Rows are points. Each copy is the shape, with its points in the same order, turned, moved and blurred by noise. Some copies are also mirrored. Which?
In the rows, 128 means zero.

Shape (9 x 3):
172 158 113
147 127 138
104 124 107
182 186 63
129 171 103
39 185 134
192 100 115
165 97 135
116 127 143
Copy 1 (9 x 3):
178 118 105
151 124 145
104 128 128
183 102 46
153 145 93
85 210 115
169 69 143
158 90 164
134 141 156
Copy 1 is: only turned
Copy 2 (9 x 3):
103 185 137
104 137 135
148 132 104
115 236 118
149 178 134
227 125 152
59 154 108
75 129 117
130 120 133
Copy 2 is: mirrored
Copy 3 (9 x 3):
89 156 106
108 115 129
156 119 102
83 192 62
134 166 101
219 174 142
71 99 96
94 87 119
142 115 135
Copy 3 is: mirrored

Shape (9 x 6):
128 153 156 199 106 205
128 93 141 80 99 120
75 83 130 80 103 98
98 128 124 87 113 149
69 54 91 120 136 96
108 130 143 208 94 127
119 155 144 177 177 111
154 125 128 162 124 159
120 136 85 50 89 115
Copy 1 (9 x 6):
190 197 135 118 91 221
134 151 144 72 134 89
96 189 136 92 141 61
101 166 112 82 135 139
133 201 109 143 176 53
158 205 155 163 92 163
135 154 155 188 153 164
180 142 130 134 114 165
97 122 83 83 115 89
Copy 1 is: mirrored
Copy 2 (9 x 6):
106 159 160 109 115 221
93 56 128 96 131 116
60 57 106 117 150 114
96 99 100 86 143 143
70 66 80 184 151 124
78 151 161 151 108 186
126 174 144 154 174 143
142 125 151 127 120 173
94 90 77 61 102 86
Copy 2 is: only turned
Copy 3 (9 x 6):
130 167 137 230 183 120
118 74 117 124 125 96
71 86 138 104 105 108
95 122 100 132 123 113
65 77 164 103 120 174
122 148 199 202 138 127
150 171 179 123 173 144
158 122 136 179 163 142
124 104 79 108 68 115
Copy 3 is: mirrored

Shape (14 x 8):
186 157 156 143 114 174 116 149
131 106 209 136 125 101 80 149
195 99 153 177 116 159 61 126
108 162 87 147 114 140 137 94
109 131 119 95 175 99 52 184
138 167 134 164 130 158 132 97
155 119 170 84 178 117 54 128
128 103 141 76 210 88 103 156
164 143 105 118 93 150 130 112
173 166 109 177 115 130 156 85
117 201 90 96 136 49 126 94
85 114 133 49 153 116 56 183
94 147 76 99 98 105 148 91
138 138 112 172 69 91 157 130
Copy 1 (14 x 8):
179 158 161 138 113 99 146 156
113 63 212 126 134 90 119 170
191 119 187 159 151 100 108 132
97 148 91 144 156 118 147 108
118 47 99 104 128 95 77 193
126 158 134 130 166 115 156 113
168 38 153 90 156 110 133 173
121 27 115 126 175 117 141 224
145 122 124 153 114 120 171 122
131 154 123 159 164 83 185 99
67 82 67 116 140 66 178 118
111 44 129 100 88 143 82 197
61 108 76 149 125 144 164 109
76 134 136 211 119 81 156 114
Copy 1 is: only turned
Copy 2 (14 x 8):
119 160 119 165 99 198 116 165
140 132 183 120 158 189 60 142
133 120 140 219 127 199 70 160
95 117 101 144 89 101 122 122
152 133 86 112 178 131 57 191
96 155 129 165 87 134 119 127
162 149 116 162 200 164 90 140
180 133 127 125 202 112 120 182
125 116 90 152 75 164 135 131
132 140 144 202 52 130 138 110
164 155 86 103 102 55 105 83
143 114 65 77 199 135 80 177
115 93 75 120 98 88 142 92
132 96 160 126 43 132 111 137
Copy 2 is: only turned
Copy 3 (14 x 8):
165 122 140 87 76 151 191 99
140 122 180 79 161 92 146 131
163 106 184 64 69 158 125 131
137 149 64 134 97 145 126 95
166 127 128 130 178 136 149 212
158 148 116 124 96 155 144 63
209 94 148 71 176 110 158 158
192 82 125 147 190 100 153 171
140 107 87 102 77 132 157 103
159 145 110 149 48 115 128 75
186 173 54 154 127 60 125 141
149 105 103 88 211 128 169 201
125 132 33 135 120 98 119 121
84 152 115 143 73 89 145 115
Copy 3 is: only turned
Copy 4 (14 x 8):
180 98 175 141 94 170 110 142
113 97 203 168 126 88 110 115
178 70 154 194 91 137 82 93
158 163 94 107 148 159 111 126
84 81 137 102 116 73 54 161
166 143 136 111 110 162 116 101
118 50 181 102 133 97 76 108
77 48 142 84 139 77 126 143
184 110 131 129 152 167 107 149
213 140 107 116 115 157 145 107
172 149 117 39 165 72 112 146
60 79 161 108 160 92 56 180
152 156 95 98 203 131 114 148
187 161 110 157 142 115 150 159
Copy 4 is: mirrored

Shape (14 x 9):
192 126 81 202 90 151 90 112 156
94 120 126 81 158 110 69 105 128
134 84 144 166 59 50 160 47 151
145 110 183 145 122 137 97 112 152
85 185 169 181 124 87 104 203 119
115 158 101 164 75 110 155 177 94
123 177 148 87 134 88 123 121 133
140 124 168 163 133 94 118 168 55
138 145 96 113 158 128 137 103 114
117 185 151 117 107 194 108 41 115
154 160 90 84 161 121 75 102 67
151 122 81 103 102 97 147 134 83
140 172 95 113 116 102 87 171 145
178 106 136 179 94 180 99 89 62
Copy 1 (14 x 9):
183 119 113 101 123 98 145 42 190
119 183 140 96 122 157 71 133 127
69 100 103 93 87 185 198 57 119
143 139 184 73 94 147 139 107 161
114 149 154 72 80 39 144 158 83
140 122 111 152 127 58 158 122 81
125 184 136 132 57 146 109 129 114
92 121 196 135 125 83 123 105 103
127 164 119 161 109 136 119 121 161
170 236 159 133 131 172 181 99 143
121 201 142 168 132 128 52 87 124
114 118 102 182 125 133 112 95 92
156 155 99 113 76 90 86 105 105
157 136 185 144 168 128 147 37 162
Copy 1 is: mirrored
Copy 2 (14 x 9):
94 126 147 129 97 55 62 220 153
141 120 171 80 109 117 142 110 87
68 52 53 114 78 94 104 124 203
85 82 152 119 88 165 115 170 133
193 151 138 127 112 196 60 150 165
170 143 70 141 146 122 89 179 153
141 140 121 124 87 139 165 110 129
201 67 131 146 129 160 116 176 142
132 132 132 151 124 81 141 128 114
81 132 112 154 49 129 101 135 39
181 117 147 144 103 76 158 143 60
158 129 79 135 149 83 155 165 125
169 172 137 102 106 101 135 179 145
119 46 125 168 110 95 85 216 81
Copy 2 is: mirrored
Copy 3 (14 x 9):
170 131 137 194 170 122 45 132 103
85 88 98 125 157 87 172 104 89
193 57 114 167 77 119 90 25 78
156 76 103 114 161 85 97 100 135
161 174 125 68 93 34 122 140 104
164 175 170 114 82 123 121 114 109
103 141 79 115 114 90 147 70 126
178 142 116 44 134 122 122 114 83
135 139 93 153 149 141 166 104 115
147 131 138 161 211 81 158 35 160
89 161 96 124 195 144 162 91 77
122 143 132 127 109 180 137 91 93
84 164 115 136 118 98 107 133 106
196 120 162 119 218 151 93 87 104
Copy 3 is: only turned

Shape (15 x 11):
199 62 151 126 102 66 80 132 102 95 140
115 193 147 153 117 151 124 101 105 155 136
115 140 123 174 129 202 129 67 148 116 128
162 94 145 154 139 86 74 169 149 96 112
133 120 154 66 186 91 67 129 144 101 179
105 137 125 114 168 120 166 79 113 159 112
123 67 161 84 179 117 110 161 110 87 196
204 107 182 92 198 121 112 178 153 94 183
157 145 82 143 126 119 112 131 141 72 107
110 156 131 160 103 113 166 108 173 106 156
69 155 145 176 156 135 136 114 99 131 120
69 167 118 113 111 182 170 127 104 162 111
171 92 210 77 186 87 110 148 105 44 142
98 144 109 162 164 140 167 110 98 173 132
104 131 152 151 115 156 130 107 176 145 88
Copy 1 (15 x 11):
200 83 154 149 115 70 198 147 132 157 147
161 168 150 101 108 145 80 113 138 76 103
130 127 153 126 163 131 45 73 183 105 139
137 113 188 176 113 76 159 150 159 143 108
113 98 192 125 163 123 186 203 132 76 131
130 163 100 124 181 132 114 116 110 95 131
112 66 195 152 146 180 187 171 105 122 140
167 108 242 135 165 156 170 220 116 155 111
174 132 143 199 145 99 103 143 192 114 122
159 189 147 131 135 164 148 95 202 113 149
107 175 155 143 118 126 103 81 118 92 120
114 158 80 130 124 190 82 88 143 91 74
171 84 221 160 183 132 230 139 99 114 108
113 189 114 130 139 155 83 117 103 118 138
112 145 141 103 159 111 104 83 185 142 90
Copy 1 is: only turned
Copy 2 (15 x 11):
168 80 117 149 81 78 96 152 135 55 158
91 156 112 130 170 176 88 114 88 112 101
61 134 119 138 164 186 110 83 170 133 135
166 92 110 156 105 95 128 150 161 103 92
160 165 116 160 22 123 118 109 114 126 111
56 153 152 136 132 114 138 88 80 123 115
114 151 114 196 21 121 131 167 124 116 144
177 171 175 198 56 115 106 169 153 134 127
137 137 126 130 134 138 156 107 171 59 101
77 189 92 137 153 110 95 113 165 93 101
50 129 101 164 144 156 121 118 101 117 69
41 175 112 99 165 174 156 145 86 128 112
135 123 179 170 7 112 94 170 139 85 100
56 153 124 175 171 136 149 110 82 124 113
78 127 116 100 160 127 114 118 155 158 102
Copy 2 is: mirrored
